Each row of a before or after table is a point. One or more steps were done to the points. Then noise was added and the rows were shuffled. The steps act on columns, c1 being the first. Name the steps. A step turns or swaps two columns, mirrors them in a line or flattens them onto one, adds a multiple of one to another, or multiplies or shifts one. Angles are multiples of 10 degrees, from the lower column toward the higher: turns from -170 to 170, lines from 10 to 170 but not 90. Use the fewest steps. Two steps may share a column if one is a turn and the other turns, adds or multiplies; they go together, in the order done. Otherwise the lowest column goes first.

Before:
[[-0.1  3.8]
 [-1.7 -0.3]
 [ 1.3  0.3]
 [ 5.1 -2.5]
 [ 1.3  2.3]
 [-5.0 -1.5]
 [ 4.4  1.9]
 [ 5.8  0.3]]
After, 8 rows:
[[ 5.2 -5.1]
 [ 1.3  1.0]
 [ 5.6  0.7]
 [ 4.0  4.0]
 [-1.8 -0.5]
 [ 1.5  4.6]
 [-5.0 -3.0]
 [-0.3  7.3]]
Steps: multiply c2 by 2

Before, 11 rows:
[[-3.5  0.6 -3.8 -3.2]
 [-3.8 -4.5 -1.2  6.1]
 [-3.0 -5.3  2.9  2.9]
 [-0.2 -5.4 -3.1 -1.9]
 [ 5.5  1.3 -1.0 -1.0]
 [ 3.5  0.9  0.9 -2.9]
 [ 0.4  2.0 -3.7  4.5]
 [ 0.7  1.7  3.1 -0.3]
 [ 1.9 -4.4  2.1 -2.4]
 [ 1.6 -5.1  1.6  1.1]
 [-0.7 -1.6 -5.4  2.4]]
After, 11 rows:
[[ -0.8   2.6   3.3   0.8]
 [  1.5  -4.0  -3.0   1.1]
 [ -3.1  -1.2  -3.8  -3.4]
 [ -0.7   5.3   0.8   4.3]
 [  4.5   0.7  -3.7   0.2]
 [  0.5  -9.4   3.1  -3.6]
 [  0.0  -1.3   2.1   3.0]
 [ -3.5   5.7  -0.9   4.3]
 [ -1.7  -4.8   1.5   0.1]
 [ -1.3 -11.6  -1.1  -7.0]
 [ -1.0  -4.0  -5.6  -2.1]]
Steps: turn c1 and c4 by 140 degrees; add 1 times c4 to c2
